Each row of a before or after table is a point. The points were changed in one or more steps. Then noise was added and the rows were shuffled. The steps act on columns, c1 being the first. What was done? A step turns or swaps two columns, mirrors them in a line or flattens them onto one, adds a multiple of one to another, or multiplies or shifts one. Angles are multiples of 10 degrees, from the lower column toward the higher: turns from -170 to 170, lines from 10 to 170 but not 90. Use the fewest steps. Two steps may share a column if one is a turn and the other turns, adds or multiplies; they go together, in the order done. Otherwise the lowest column goes first.

Before (12 x 2):
17  34
-66  2
-44  -3
-17  -41
-30  -52
-29  -31
5  31
20  37
-56  -14
-66  39
-27  -17
39  23
After (12 x 2):
29  33
-12  -59
6  43
-47  -30
-17  -39
-64  -25
-17  -24
-73  12
-4  29
-38  -19
-2  -49
2  35
Steps: turn c1 and c2 by 20 degrees

Before (13 x 3):
-11  19  17
15  0  2
36  13  7
18  -5  31
-14  22  25
-33  -2  -4
-6  -8  1
-23  0  -1
-2  -14  -4
-9  -5  13
20  5  40
0  16  8
9  16  -21
After (13 x 3):
21  -14  75
-2  -23  -2
-3  -33  -12
15  -1  24
-5  -9  40
12  35  21
1  16  6
-4  17  91
19  -10  52
15  9  -64
-8  -6  3
5  18  121
-15  -2  -12
Steps: swap c1 and c2; multiply c3 by 3

Before (11 x 4):
-41  6  47  -38
-7  -38  23  -58
-26  29  46  -33
-69  35  53  31
4  55  20  -1
-28  -43  -39  -6
-18  -45  12  10
26  -18  -54  -54
7  -35  16  -77
-19  -48  12  2
-39  1  44  16
After (11 x 4):
-21  -15  15  -4
-7  3  62  -52
-16  -20  14  -11
-72  16  69  -21
3  20  26  1
32  -13  32  -48
-18  -18  -52  -21
55  -11  21  -54
55  -8  -71  -25
-39  0  58  -14
2  12  59  -42
Steps: turn c1 and c4 by 40 degrees; multiply c2 by 0.4; multiply c3 by 1.3

Before (12 x 6):
-41  -46  -10  -28  48  31
42  32  -23  -16  -47  -11
-17  -3  25  46  -36  71
-24  -82  -1  24  33  37
67  34  -26  -53  -74  -32
-13  -3  -26  -21  29  -2
26  29  3  -30  -20  -45
-30  -16  57  30  -29  56
7  9  16  1  -31  67
23  49  -13  41  -35  28
-13  -44  -13  -3  32  -7
69  38  15  29  17  37
After (12 x 6):
71  38  -38  -26  22  22
-14  -2  -66  20  57  35
-15  -43  15  -28  -11  4
-45  -48  -13  -37  -42  27
40  34  25  47  0  6
21  50  -11  16  47  32
-28  -15  -81  17  41  12
24  28  26  33  -21  -35
-23  -83  -22  -38  13  33
-15  -5  22  -19  -26  16
69  36  38  88  -22  -11
5  12  -52  30  12  38
Steps: mirror c3 and c6 in the line at 110 degrees; turn c4 and c5 by 110 degrees

Before (14 x 8):
-20  32  -4  -31  -11  35  0  17
30  -11  -14  0  -38  -30  24  -29
17  31  -12  2  22  -4  -22  -26
9  -24  -23  -2  -14  -23  -33  -13
23  -7  6  -59  -40  -15  10  11
-5  -6  -25  -10  10  -8  2  -26
7  34  -37  -19  -1  -32  21  26
-24  37  7  -23  -21  3  -17  9
-31  42  26  -9  -35  -5  11  16
23  4  11  -34  -5  -34  -26  13
10  -11  -37  -18  -27  6  -30  -12
33  -28  -17  9  -34  19  3  -15
15  -10  19  -1  -25  -11  -21  17
-6  3  -23  -36  21  -26  -24  -21
After (14 x 8):
-3  -4  -1  24  -113  -31  9  -22
2  1  -24  -4  32  -4  11  -18
-1  1  -5  -27  -64  0  15  10
2  0  -13  6  -101  15  -4  -17
-1  -4  -10  -14  -31  36  29  6
0  0  33  7  -109  1  20  14
2  4  12  -14  -72  -13  -15  24
2  3  -32  8  -5  -33  27  33
2  0  -36  -29  -42  -22  -13  -4
-5  -1  -3  -24  -118  -13  59  16
2  -3  -25  -15  66  -6  -14  -28
2  -2  -9  -37  -17  -35  16  24
2  1  -43  -40  62  -31  21  -15
4  -1  -61  -33  -86  8  5  -14
Steps: multiply c1 by 0; multiply c2 by 0; turn c4 and c7 by -60 degrees; add 0.5 times c4 to c3; multiply c5 by 3; add -0.3 times c6 to c8

Before (12 x 9):
-49  -28  -37  36  -22  -32  43  -27  29
-41  25  16  -12  -14  -54  50  11  44
-41  -20  -70  -2  5  -26  71  12  38
2  -8  36  -2  7  -5  -34  34  -40
-78  4  -18  45  10  -8  46  23  53
-14  6  -7  17  4  7  -20  -35  48
41  11  9  44  53  -20  -27  -16  -30
-77  -20  -6  -21  32  -15  58  -11  58
-82  -14  1  -50  6  -68  28  19  -69
34  20  8  2  14  34  -18  -4  -76
-25  -88  -26  -32  -1  -46  53  17  -25
-2  7  -21  -26  25  -8  -54  24  -23
After (12 x 9):
-3  -27  -22  16  18  10  47  48  29
-34  -15  -37  -22  -32  8  -59  -54  -39
-55  6  -6  40  30  -1  -61  -22  -47
-8  -2  -7  1  2  -1  22  -70  -51
-29  12  17  28  -8  57  -51  22  -38
-30  8  -70  15  -17  6  -77  23  -34
-54  21  -19  -24  4  9  -42  46  -66
-58  -32  1  23  5  43  -50  38  82
31  -17  11  -51  55  23  21  -31  12
-17  -58  -24  21  -8  -21  -95  34  35
25  25  7  -28  18  -14  35  -8  72
1  -25  34  -10  17  -1  23  68  38
Steps: multiply c1 by 0.7; turn c2 and c6 by 140 degrees; turn c2 and c7 by -150 degrees; add 0.3 times c3 to c5; turn c4 and c9 by -160 degrees; multiply c8 by 2

Before (13 x 11):
-59  26  -6  -29  4  12  24  13  5  -14  -9
-47  -6  47  -23  -30  6  11  -33  -5  -14  -13
-29  12  -11  26  -31  27  -15  3  -16  -24  -22
-16  -44  4  -19  29  2  -5  21  10  -9  -8
-8  5  6  -17  -18  -9  21  -22  8  -24  -22
-14  21  30  40  23  11  23  1  22  22  31
-15  8  8  25  1  -5  -16  -12  27  27  -11
-12  22  6  -25  -37  12  -5  9  -68  12  -16
-12  19  -14  13  7  44  -1  -19  23  -9  11
-21  24  11  -28  -9  -7  10  21  10  -23  1
-28  20  -1  15  -35  -3  -18  -28  34  -12  18
-58  -21  -22  -16  -5  -4  7  13  -75  -7  -9
-34  -19  -1  -1  -26  60  54  4  8  9  8
After (13 x 11):
-28  -32  0  75  -33  -25  -21  13  -17  7  -32
-58  -104  17  -52  -3  6  12  26  -79  -1  -16
-19  4  11  -69  -40  -6  -5  -4  -70  -18  -2
-9  -2  -19  -55  -17  6  29  -7  9  1  -35
-16  0  0  123  30  -14  35  -24  29  4  38
-20  -64  20  -56  32  -2  -12  1  7  0  -15
-28  -75  5  -5  -27  -56  82  6  4  -3  10
-10  -15  -14  72  3  5  -31  -13  21  -23  10
-16  0  -19  42  8  -43  1  8  21  16  -1
-55  -63  17  -85  8  -10  35  7  6  4  -15
-23  -7  20  -84  -8  5  14  -11  11  14  -16
-24  -24  -32  44  -31  2  -27  3  37  20  7
-46  -77  -28  -72  -37  -6  15  -45  -7  4  -15
Steps: add 1.5 times c1 to c2; turn c3 and c8 by -90 degrees; multiply c4 by 3; multiply c6 by -1; multiply c7 by 1.6; mirror c10 and c11 in the line at 70 degrees

Before (12 x 12):
17  -6  5  -4  17  -15  -21  -13  -17  -7  16  -47
-28  -3  10  -24  55  -11  -19  -4  -6  -8  78  24
-33  86  26  5  5  -44  34  -19  -42  13  -21  -17
31  -23  22  2  63  -38  -34  1  3  -47  31  44
-21  -17  -4  -56  50  -39  -15  39  44  -51  38  19
-2  10  -10  15  7  -56  -30  -3  25  -47  70  14
-64  -13  -34  -40  50  5  -13  -56  45  -22  -13  41
-24  28  30  56  -15  -15  72  2  -32  20  -7  -24
2  4  -69  -63  32  24  41  -57  0  -15  -6  43
-29  25  72  11  -48  -40  36  -18  -58  -20  9  -20
4  37  36  19  -52  -10  6  12  -38  40  -10  5
-6  63  75  7  -23  -17  52  -33  9  19  6  -23
After (12 x 12):
-21  24  72  33  -51  -36  37  -13  -120  -22  -13  18
19  42  4  -9  21  -19  -21  -14  -32  -8  0  -13
-44  -23  -5  -29  49  -56  -10  32  90  -42  19  -18
-75  -40  -31  -10  46  -7  -16  -50  93  -19  -31  -13
25  -53  22  0  57  -32  -33  5  8  -50  12  -15
6  25  23  57  -16  5  71  4  -67  15  -25  24
-39  -22  7  2  59  -20  -17  -1  -10  -5  54  6
-25  -41  -73  -57  35  4  40  -55  1  -17  -26  8
11  6  40  15  -53  -4  8  12  -73  41  -34  33
-1  30  65  14  -23  -16  53  -32  19  24  -19  55
14  -12  -11  34  4  -44  -31  -1  53  -48  54  13
-22  29  20  31  2  -41  32  -16  -83  17  -37  82
Steps: turn c4 and c6 by 20 degrees; turn c1 and c4 by -30 degrees; turn c2 and c12 by 80 degrees; multiply c9 by 2; shift c11 by -20

Before (14 x 14):
-8  8  -34  -16  8  10  1  -23  -45  -26  15  -43  19  -17
-37  -6  -10  12  8  7  -51  31  4  -25  -7  32  17  -34
-9  8  -47  3  19  22  11  33  -16  10  40  -48  15  -3
-23  -18  -42  -10  29  21  26  5  -19  -5  -5  -19  39  -15
17  -2  -15  6  24  35  7  13  -54  -3  8  -24  30  8
-1  -12  -7  -10  50  -5  12  21  -29  -12  25  -31  15  -20
11  39  -27  8  42  17  6  10  -24  -4  -9  -36  37  -31
-22  -13  -14  -4  20  -6  -53  17  30  -23  -19  -5  23  12
-45  -8  19  -1  -15  3  -9  33  31  -72  -17  16  9  3
-56  21  31  -19  8  4  -4  -31  15  -7  20  15  18  30
-8  7  -7  -49  10  30  8  15  -28  -4  16  -38  41  -16
-13  5  -11  -16  -3  -19  -24  27  22  -27  -25  46  -5  0
-42  -18  23  -2  -46  -46  12  44  -8  -44  -5  4  54  3
-33  -1  -20  7  29  4  -33  48  -13  2  -42  -14  -17  -16
After (14 x 14):
-33  -1  -18  6  30  18  -41  119  36  -14  -32  2  -17  -16
-17  40  23  13  42  38  0  25  25  -37  -4  -4  37  -31
-46  9  16  -10  19  31  18  83  35  -47  37  10  15  -3
-27  -5  -26  -15  8  12  -51  77  54  31  0  -25  17  -34
0  21  -64  -26  7  8  9  -77  64  15  8  -7  19  29
-6  -9  -49  3  -16  -5  -12  82  80  16  -15  -71  8  2
-2  -17  -47  6  -46  -69  10  109  43  4  -6  -43  54  4
-34  9  11  -18  8  14  12  -57  5  -42  4  -26  19  -16
-16  5  -7  -13  -2  -21  -21  68  72  46  -30  -26  -6  1
-23  -13  -14  -20  20  4  -48  42  80  -5  -17  -23  23  11
-49  -19  2  8  29  36  25  13  32  -19  -9  -6  38  -15
-10  7  -3  -40  10  36  32  38  23  -37  -11  -4  41  -16
-5  -2  22  4  23  47  5  33  -4  -25  9  -3  29  8
-7  -12  2  -13  50  20  21  52  20  -31  16  -13  15  -21
Steps: mirror c1 and c3 in the line at 30 degrees; turn c4 and c11 by 30 degrees; turn c4 and c7 by -30 degrees; add 0.5 times c5 to c6; multiply c8 by 2.5; shift c9 by 50; swap c10 and c12

Before (9 x 18):
-46  -37  8  -13  41  33  59  -28  15  27  -22  -30  -31  -28  75  7  27  -41
-20  -20  23  2  8  33  52  -29  0  -5  -24  -22  -4  -63  -4  7  -26  -17
-44  -29  4  14  8  -4  -5  -12  -2  -5  -25  -2  -2  -5  -11  5  22  12
-48  -16  -79  34  -8  42  52  -25  -33  5  -22  18  -21  -57  25  -5  21  44
-32  -45  25  2  -18  12  37  37  -100  6  -26  2  -11  -41  40  13  30  27
50  27  27  -12  -6  25  36  12  -30  20  34  -117  46  12  -8  -7  17  70
71  31  -3  -17  -26  -8  28  -4  -51  -11  35  -7  -25  93  22  -59  -101  -28
-37  -36  28  -18  34  40  14  51  1  -8  121  8  8  56  -13  5  17  33
-24  -6  -7  -6  -6  -85  -43  -14  15  14  29  3  -33  -45  13  9  -12  40
After (9 x 18):
-47  -15  -81  26  -9  67  43  47  -32  20  -21  16  15  37  -28  -5  -4  45
-43  -27  1  9  7  -9  1  16  -2  3  -24  -2  2  -1  11  5  -4  15
53  27  28  -12  -4  44  -11  -25  -31  7  35  -116  -45  0  15  -6  0  69
-16  -20  21  6  9  59  -1  53  0  16  -22  -19  2  45  -1  8  -4  -19
70  30  -4  -3  -26  19  25  -38  -50  -6  33  -5  22  -87  -28  -56  0  -29
-25  -4  -7  -4  -4  -87  41  24  17  23  27  3  30  38  -18  9  2  42
-38  -36  29  -21  33  38  -35  -60  -3  -39  124  9  -6  -28  18  5  4  36
-33  -47  24  0  -18  34  4  -9  -101  -20  -27  3  4  50  -39  13  4  27
-49  -41  13  -20  41  65  10  18  14  36  -23  -29  15  24  -79  9  3  -40
Steps: turn c6 and c7 by -50 degrees; add -0.5 times c3 to c7; flatten c4 and c17 onto the line at 170 degrees; turn c8 and c10 by -40 degrees; turn c8 and c14 by 150 degrees; turn c13 and c15 by 170 degrees
